Every row gives one point. To make a cloud, some directions were put in groups of two or more. Within a group, all points are equally far from the middle, so they leave a hole (a ring in 2 directions, a hollow ball in 3). The other directions are filled evenly. Then the cloud was stretched, turned, moved and blurred a little. How many holes are there, and how many directions does each take, smallest first?

Cloud (14 x 2)
[[-20 -32]
 [  8  41]
 [  7  39]
 [ 41  16]
 [-41  10]
 [ 35 -19]
 [ -3  39]
 [ 39  20]
 [-17 -34]
 [ 41  -8]
 [ 38  23]
 [-39 -15]
 [-43   8]
 [ 25  33]]
Holes: 1 (2)

Cloud (27 x 4)
[[ 23 -14  -2 -54]
 [  4   1  36 -64]
 [ 27  50  18 -25]
 [  0  20   7  31]
 [-20 -44   0  40]
 [ 50 -28  11 -15]
 [-32  64  40  16]
 [ -1 -20  19  16]
 [ 21 -31   5 -19]
 [-13  23  16 -60]
 [-18  -6  62  47]
 [-19 -42 -22  36]
 [ 21   7 -30 -22]
 [ -9  40   4 -19]
 [-28 -41  46  -4]
 [ -2   6  40  -2]
 [ 33   4 -51 -63]
 [  4 -37 -45   0]
 [ -4 -54   5  -9]
 [ 47  -1  13 -21]
 [ 10 -41  27  15]
 [-24 -35  13 -10]
 [ 13  10 -38   1]
 [ 12   4 -25  31]
 [ 17  14 -14 -79]
 [ 18  -4 -22  23]
 [ 40  22   1 -21]]
Holes: 0

Cloud (48 x 6)
[[ 16  -6   1  48  28  -3]
 [  8 -37  15  -2  31  32]
 [  6 -58  25  -4   4   8]
 [ -2  21 -43   2 -17 -29]
 [-25  -1 -47  -7 -37  -1]
 [-22 -49  21   8   3 -22]
 [  6 -30  39 -17   3  36]
 [ 17 -51 -10 -31 -25  24]
 [ 11  19   8 -24  58   5]
 [-10 -62 -10 -32 -18   4]
 [ 29   0  -7  14 -31 -18]
 [  9 -14 -66  20  19  27]
 [-47  28 -51  15  30  31]
 [-37 -31 -18 -52 -12  -6]
 [ 38  23 -42  35  24   6]
 [  8 -50  18  -7  12  31]
 [ 32  25 -52  -8  27  43]
 [ 21  15   8 -24  56   7]
 [ 21  16 -48   5 -10 -25]
 [-30 -51 -39  -3 -11  19]
 [-21 -51 -46   1  11  22]
 [-11 -44  16  23  19 -16]
 [-44 -16 -73 -13  36   6]
 [-15  55 -61  -7  23  15]
 [  9 -17   9  -5 -16 -38]
 [-18  18 -19 -14  36 -48]
 [-35  50 -37  38  32  19]
 [ 13 -33 -28 -52  21 -28]
 [ 16 -16  57  -5  -2  17]
 [ 41   5 -69 -13  -5  12]
 [ -2 -12 -18  54 -11   7]
 [ 48  24 -16   8 -33  24]
 [ 16 -35 -54 -26  38  10]
 [-37  -2 -23  33 -27  -8]
 [ 16   8   9  58  -1  25]
 [-42 -49 -25 -12  41 -10]
 [ -3 -16  20 -27  -9  46]
 [ -8  27 -68  -6  -5 -19]
 [-30  22 -37  10  30  48]
 [ -7 -36 -60 -32  42  -6]
 [ -6  35  10  55  10  33]
 [ -4   6 -28  -1  37 -48]
 [-23 -66 -12 -11  11   7]
 [-55 -33  -3  -1  43 -22]
 [-30  15 -34   0  36  47]
 [ 27  51  -6  30  40   9]
 [-41 -19 -10 -51  -9   3]
 [ 10 -35 -12 -49   7 -32]]
Holes: 3 (2, 2, 2)

Cloud (94 x 9)
[[ 25  18 -38 -18  38 -30  28 -40 -45]
 [-30 -36 -17  15  43 -10  34  32  35]
 [-32 -11  33   2 -19  10 -17  53 -17]
 [-13   9  58   1   1   3 -44  -8 -38]
 [ 18  31 -28  46  18  -4  24  26  28]
 [ 22   6  49 -12  43 -16  10 -42 -15]
 [ -2  15 -32 -26  28 -27  67  26   3]
 [-25  14  22 -18  22 -44  60 -26  36]
 [ 10 -10  29  46   4  23  30 -54  34]
 [ -5  16  57   6 -14  15  48  40  52]
 [  4  49   5 -58  -8   1  -5  24  -1]
 [  4 -13 -47 -13  -5 -29 -36 -10  27]
 [ 10 -36  29  -9  -3  -9 -23 -68  17]
 [ 15 -38 -14 -13  49 -35 -26   8 -23]
 [-59  47  35  -3  17 -18  32 -16   9]
 [-20  63  21   7  30  43 -25  14  16]
 [ 40  28  19   8  13  49  -6  22  37]
 [ 44  59  -5  -1  -1  24 -13  -3   2]
 [  2   1  10  39 -23  49  43  15  41]
 [-37  12 -28 -21 -18  45  46   9  17]
 [-18 -20 -28  36  23 -26  37 -50  11]
 [  3 -12   2 -39  45 -44  12  39  25]
 [-34  25   6  16 -41 -24  20 -18 -27]
 [  5 -20  29  37  52 -16  54  -7   2]
 [ 41 -18 -39   2  31  13  49  -9  47]
 [-19 -25  13 -11   2  40  23 -52  -9]
 [ 50  39  -6 -29  -9   6  17 -32  36]
 [-23  -2 -32 -50 -22 -24  29 -11 -19]
 [  0 -52  26  -5   2 -37  36  11 -25]
 [-43  33  59 -12  33   1  13   8  19]
 [-78  41  15   0  -4 -21  19 -10  -4]
 [-43   9 -61 -18  20  -6  28  13  31]
 [-39  27 -14  31   7 -41 -17 -46  10]
 [-30  20 -13  40 -38  -9  14  15 -31]
 [ 20  -1   3 -42  40   9  -5   5  73]
 [ -2  17 -17 -55 -12 -37 -18  17  12]
 [-37 -33  36 -19  11 -31 -14 -38  56]
 [-13  25  21 -43   4 -22  50  29 -17]
 [ 55 -25  27 -30  19  43   1  14   9]
 [-50  57  41 -10  31   6  -5  14  13]
 [ 16  46  46  21  27   7 -33  27 -17]
 [-27  16 -46 -15  29 -19  39 -50  24]
 [ 22  73  -4  16  -8  22  22  -4  12]
 [ 23  22  53   2  16 -51 -10 -16  39]
 [-23  -3   3  -5  31  34  59 -44  -4]
 [-27  65  40  18  -1  -1  35  20   8]
 [ 21  -7  23 -48  22 -45  45 -38  15]
 [ 47  20  -7 -37   2 -28  14 -46  36]
 [ 54  30 -13 -23 -30  11  36   2  40]
 [ -6   7  36  12 -32  49 -16 -17 -24]
 [  5  11  32  -6 -57 -19 -29  -7  40]
 [-28 -41  30 -20  37   2 -18 -34  52]
 [-22  21  32  59  31  34   5 -11 -11]
 [-35 -40  30 -30  30  26  -8 -23  28]
 [-46  -9  10  -7  55   8 -23 -42  -3]
 [-20   3  -6   1 -54 -39   9  -5  33]
 [-24 -42 -14 -33  26  32 -11   2 -14]
 [ 15  35  42 -51  -2  21 -16   1  -4]
 [-26 -12  28 -20   2  22  72  30  44]
 [-22  50  18   8  -4  12  60  34   4]
 [ 52  -5  -6  34  25  25  43 -19  25]
 [-39   9  15 -32 -41  16  26   7 -26]
 [ 41   1  38  26  53  -4  -7 -20  -9]
 [ 34  -6  15 -13  -2  29  45  55  14]
 [ 12  16  51  15  30  42 -13 -10  42]
 [-35  16  38  15 -11   7  61 -27  19]
 [  5   0 -18  28 -47  33  20   1  58]
 [ -2  -4 -33 -14 -30  -4  12 -58  50]
 [ 30 -25 -19 -15  23   9 -17 -41 -35]
 [-29 -66 -10   0  17 -44  21   3  53]
 [-34   5  22 -17  -6 -13 -19 -59  29]
 [-39 -47  17   1 -21 -51  30  13  34]
 [ 62 -30 -14  23 -18 -27  27  -2   7]
 [ 25   3  23  22  39 -20  20 -24 -63]
 [ 11 -22  55  20  57 -26  22   5  13]
 [  2 -28 -26  54   3  -3  25 -30  25]
 [  6  -5 -16  33  73   9  35  -8 -17]
 [  8  21  83  -2   1  -3  27  11  14]
 [ 65 -30   3  27   0  -6  12  28  14]
 [-29  -7   0  19  57  41 -26   5   3]
 [ -7  -7 -14  37  -5 -44 -40  -6   9]
 [ 52  17  65  15  -8  20   5 -12  21]
 [ 15  -5  29 -10  76   5  -8  -9   8]
 [  6 -26 -14   4  30  24 -24 -38  57]
 [  1  18 -14  46  61  -5  -3  34   8]
 [ -1 -13   0   4  -5  58 -36  -2  42]
 [ 14  35  25  42  -8 -14  38 -30  46]
 [ 16   0  58  10 -12 -40   8  47  21]
 [-49  48  10 -14 -14  24 -27 -37  -8]
 [ 17  14  -7  45  40  -8  57   2 -28]
 [-10  18 -23  11 -17   1 -33  56 -23]
 [  3 -37 -24   1 -19  47  31  -9  -5]
 [  8   6  67 -19 -47 -20 -11  15  22]
 [ 49 -33  48  31 -21   4   7   1  -7]]
Holes: 2 (2, 6)

Cloud (106 x 9)
[[  -8   -5    7  -51   15   19   -3   44    5]
 [ -22  -11   11  -15   28   25   10    8   14]
 [  21   -9   25   48  -17  -43   25   17   38]
 [  11   12   30    8  -16  -57   20    3  -11]
 [  49    3    7    0   38   14   33   14  -44]
 [  43    2  -37   11   23  -26    9  -27    9]
 [ -10  -18   -6  -46   42   -2  -29  -14  -89]
 [ -16   26  -12  -50   12   27  -31    7  -36]
 [  13  -21   25   29   -2  -29   -5   24  -62]
 [  -1  -25   -9  -14   37   -7   14  -17 -121]
 [  -1  -55    4   14    2  -29   15    8   16]
 [   9  -48   38   33  -35   -2   -7  -18  -47]
 [ -13   24   -4  -33  -15  -10   -4  -46  -22]
 [  35   11   21   30  -49   -4  -13  -19   -7]
 [  76   38   17   36  -20  -21  -12   -1    1]
 [  46   50    2   33   31  -10   20  -27  -37]
 [  49   11  -41   28  -10   -6   11   13   17]
 [ -64  -24    4   -1   11   -3   31    6  -63]
 [  24   20   12   14  -35  -58   10    4    5]
 [ -37    2  -37    1   18   22    1  -26    4]
 [  -7    8  -24   -2  -23  -58  -54  -30  -39]
 [  35   13  -23  -20  -37    5  -50    7    9]
 [  43   44    2  -35  -52  -42  -49   19   10]
 [  28   -9   45  -19  -42  -27  -37    2  -17]
 [  18   56  -28  -70  -13  -38    9   19   26]
 [  29   33  -16   10   40  -10   44   16   14]
 [ -49  -47  -18  -28   -7    4    2   -4   -5]
 [ -39   11  -62  -45   -1    7  -15   26   -2]
 [  53    4   32   42  -14  -18   17   36   51]
 [  21   15  -13  -23    7  -18   46   19  -28]
 [   9  -26   -2   28   28   13   -1   45   30]
 [ -37  -11  -14  -22   16   28   -5    1   -3]
 [   7  -24   13   17    4  -17  -30   40  -33]
 [  45   45    0   13  -27  -24  -40    2   52]
 [  44  -18   33  -35   17   -5  -10  -42    5]
 [  38   53   32   -5   -4  -14   28   14   14]
 [  27    5  -48  -20  -43   -2  -12   -2  -11]
 [  19    0   17  -40   17   12   21   35  -50]
 [  47   -4  -10   44  -25   22   20  -30   29]
 [  39  -14   -8    1    0  -63  -17   16    3]
 [  33    9   18  -15   51  -17   21    4   -3]
 [   8    7  -40   54  -27    1   -9    4    4]
 [ -21   16   -1   19    2   -9  -32   57   -3]
 [  30  -20   38  -12   38   13    5  -25    0]
 [ -38   18  -15   -1  -12  -35  -43  -15  -32]
 [  15   39   26  -27   55    6  -36   30  -35]
 [  10  -53   35    4   -1  -36  -31  -13   -1]
 [ -33   47  -25    4   10   13    1   -3   13]
 [ -28   19   32   22   28   31   19   35    5]
 [  26   -3   60   20    1  -24  -14   22    8]
 [  64   63  -23  -20   23    2   13   21   40]
 [  15  -44   25   34  -10  -12    4   21  -21]
 [   2   15    1   30   20  -63  -13   -3  -10]
 [   6   23    6   16   34  -58  -16  -13  -28]
 [  49   28   52   28  -14  -11   17   25  -10]
 [  28   55  -13  -49   18  -51  -18   12  -47]
 [ -38   20  -12   17   37  -36    5    3  -14]
 [  44  -24   11    7  -38  -45    1    4  -49]
 [  15  -31  -10   -5    0  -25  -38   35  -60]
 [  73    7    1   -1  -14   15   27   46   11]
 [  12   16    1   37   -1  -15  -53  -25   28]
 [  60   15   22   -6   11   25   27   40   62]
 [ -42  -32  -14   22  -52   16  -15   23  -19]
 [  41   -9   10    3   14   66  -38   29  -19]
 [  25    3  -23   16  -12  -40  -35    3  -67]
 [  74   11   36   23  -45   33  -15   15  -11]
 [  39   -4    2  -46  -35    2  -16   17   24]
 [  12   32  -24   50  -23  -30   -1   10   27]
 [  31   13   10   27  -31  -40  -28  -44   36]
 [  41    5   -8  -19   29   19   23   52  -42]
 [  17  -29   15   -1  -13   35  -33   30  -13]
 [  11  -35    1   23  -32   -4   34    1   37]
 [  43   35  -43  -47   17   -1  -29   -5  -33]
 [  12   10  -17   19  -44  -23  -17   -7   64]
 [ -27  -17   44   59  -17   -4    5  -24   29]
 [  34  -27   10   -3   -8   11   29   10   -2]
 [  23   56   16   16   -7   14   37   -7   34]
 [ -21    7   -9   31   12  -48  -20   14  -12]
 [  36   26  -34    4  -22  -17  -40   26    5]
 [  46   -6   33   25  -10  -18    8   37   72]
 [  43   10   39   13    0  -56   -4   -4  -30]
 [ -31   46  -10   20   -2    7   -9    2    9]
 [ -59   12  -19   10   15  -39  -20  -16  -23]
 [  62   47   -7   31  -33   -4  -13   30   44]
 [  10   71  -23    1   -8   -5   -2   27  -20]
 [  21   37   43    5  -33   10  -23   16   16]
 [  40   14  -15   37   -6  -26  -30   -5  -48]
 [  54   28  -16   22  -29   56   -4   24   39]
 [  39  -38   -3   36   18  -20   -5   -1  -44]
 [  20   24  -28  -17   48   -9   -4   -2  -40]
 [  22   28   13  -42    0  -53   14  -31   -6]
 [  56  -26   29   16    1   36   -2  -44   -2]
 [  23   32   48   -2   59  -16  -31   19  -10]
 [ -13   53  -32  -23  -10  -58   -1   24  -15]
 [ -20   45  -50  -33    1  -47   18   13   -5]
 [  20    4  -41   25  -34   11  -12   -4    9]
 [ -54   21   15   27   10   28   14   17   23]
 [ -47   22  -13   25   18  -44  -23    0   20]
 [  19   34    4   51   -4    5  -30  -28  -21]
 [  -2   25  -21  -49    6  -63   30   13   -1]
 [  47   -5   12    2  -26   -8   15   49   45]
 [  61  -15    9  -10   17    6  -16   52  -27]
 [ -54  -33  -22  -12   31    1   12   -4  -30]
 [  14  -50    6   21   29   12   27  -11  -42]
 [  42   29  -35  -21    6   13   -8  -33  -39]
 [ -27   29  -59  -47  -23  -33   17   -6   24]]
Holes: 2 (2, 3)

Cloud (92 x 9)
[[ 57  27 -24  17   7 -26 -47  18  19]
 [ 15   8 -42  64  17 -56  -4   8  41]
 [ 48  54 -27  29   8 -21   4  53   1]
 [  0  26 -14  54   0  14 -20  12   9]
 [ 53  12 -18  18 -28 -33 -39  32 -11]
 [ 14 -69   4   6  28  20   3  17   7]
 [-34 -76  19 -16  22  -4  55  -2 -33]
 [ 44 -27   7  11  20  -6 -36 -35   4]
 [-11 -36  19 -23 -11 -22 -53  -3  -7]
 [-51 -19  29  -3  32  12  39   3  -1]
 [-17 -11 -22  20 -20 -64   8  29  -8]
 [ 33  12  18  31  22 -23  -5 -42  18]
 [-58   1 -25 -13  50   6 -25  28  27]
 [-17  56 -23  22  23 -25  -5 -10  -1]
 [ 17   6  18 -39  71  -8  -8  25  23]
 [ 12 -57   3  17  59  32  31 -45   8]
 [-70 -13 -15   9  25 -22 -44  29   4]
 [-39 -11 -27   8  45  15 -28  20 -51]
 [ 17 -24 -13 -19   3   1 -30  44  37]
 [-11  30  -4 -44 -41 -63  -9  69 -10]
 [-39 -12  29  46  54 -18   3  24 -10]
 [ 27  -7 -10  11  44   5  15 -53 -12]
 [ -8  14  29  32  59 -11  16  -4  32]
 [ 35 -43  -4  27  15 -33  29 -29  19]
 [-27 -19 -53   3   4   8  32  46  -6]
 [ 21  -4  -6 -43 -59 -40  25  22 -13]
 [-40 -31   9  55  54  19   0 -28 -20]
 [-22 -26  37  -7 -28 -50   9  66  18]
 [-22 -27  14  21  25 -20  41   0  30]
 [-11 -47  31 -78  -3  -9  24  -9 -20]
 [-16  -9  34  45   7  -1 -10  39 -41]
 [  6   3  67 -22 -11  -8  12   4 -39]
 [-45 -26   0 -15  62 -65 -21 -22  -2]
 [ -9   5 -16  19 -43 -44  -6  51   1]
 [-24 -44  47 -33  -4 -23 -26  62   9]
 [  8  30 -57   6  -6 -31  12  16  38]
 [-26  -3   2  18  19  24 -37  16  48]
 [-19  24 -32  -4  38  36 -26  11  24]
 [-61 -15  15 -14  43  -2 -47  33  10]
 [-20 -27  -3 -21  81  12   9  17  35]
 [ 24 -10   2 -19  21 -14 -44  35 -17]
 [-15   2 -48  14 -16 -60  12  29 -27]
 [-23 -34   1 -15  37 -19  58  29  16]
 [-19   6   3 -18 -12 -56 -50   7   1]
 [ 27   7  12  69  14  32  -9 -28  21]
 [  3 -10 -15  59 -44 -20  22  27 -24]
 [  8 -39   4   3  27 -32  37 -42  -6]
 [-38  45 -23 -31 -11  -3 -24  -3   3]
 [ 31  43 -35 -29  -9  -7 -19  25  16]
 [ 39   6 -22  -3 -59 -19 -21  39 -11]
 [-29 -63  41  10 -16 -41  24  26 -12]
 [ 59  19  -5  46 -11  21  -4  27  -7]
 [-36  16  29  31  -6  -6   7  16  15]
 [-14 -37  -2  76 -20 -25  -7  15  10]
 [ 12   4   9  48  31  23  15 -16   5]
 [-16 -29   7  -4 -22  -4 -33  20  33]
 [  0 -50 -19   0  55 -21  -6  -6  30]
 [  3  -8 -38  47 -14  16  18  -2  42]
 [-27  14  24 -25  30 -63   0 -21 -11]
 [-29 -14   6 -38  44 -22 -52   6  10]
 [ 32  -1 -31  12   1  25 -40  46   9]
 [-24 -46 -21  33  58  -4 -49  16  23]
 [-29  40   7  -6 -43 -26 -19  57 -14]
 [ 16  27   4 -11 -71 -37   8  36  -5]
 [-27 -41 -26  26   4 -15  45 -38  21]
 [-17  17 -24 -45  43   6 -37  -9  12]
 [  2  48  14 -13  17   3  40  25   2]
 [-39  -3   4  28  44  13  37 -29  38]
 [-26 -53  21   3  35  -4  58  -4 -58]
 [-14 -39  32  23 -23  -9   6  16  40]
 [-50 -50 -28  41  69 -32  20   5   4]
 [ 43   5 -18  23 -37 -54 -18  33 -19]
 [-55 -34  12  -3  51   1  -8  42 -19]
 [ 15 -35  11 -17  36 -19  13 -21 -24]
 [ -5 -18  17   9  16 -48  17  33  48]
 [-34 -70  24 -61  12   4  43  -3 -29]
 [-13  21 -32 -16  11 -25 -17 -37 -21]
 [ -5   8  31  14  22  27   5  34  24]
 [-27 -61 -30   3  38 -18   0  22  -5]
 [  4 -50  34   5  44  -3   5   3 -29]
 [ 29 -12  -8 -43 -35   5 -16  47  30]
 [-19  80 -17 -16  18 -23  -4  30   5]
 [-15 -34  32 -22  56 -14 -36  -2  26]
 [  6 -57   8  40  -9 -14  37  53  -4]
 [ -1   2 -21   6  -3 -39 -64  26   6]
 [-18 -21  21 -41  57   4  16 -13 -26]
 [ -7 -41  57  -9 -26 -57  24   8  -4]
 [  1  -4   9  46  53  27 -30  14  13]
 [ 43  -7 -53 -12 -25 -26  40   3  11]
 [ 23 -23  10  24  59  13 -19   3 -11]
 [  0  10  -5  -8 -19  40 -24  16  18]
 [-22 -18 -19  35  -8 -45  22  39   3]]
Holes: 1 (4)
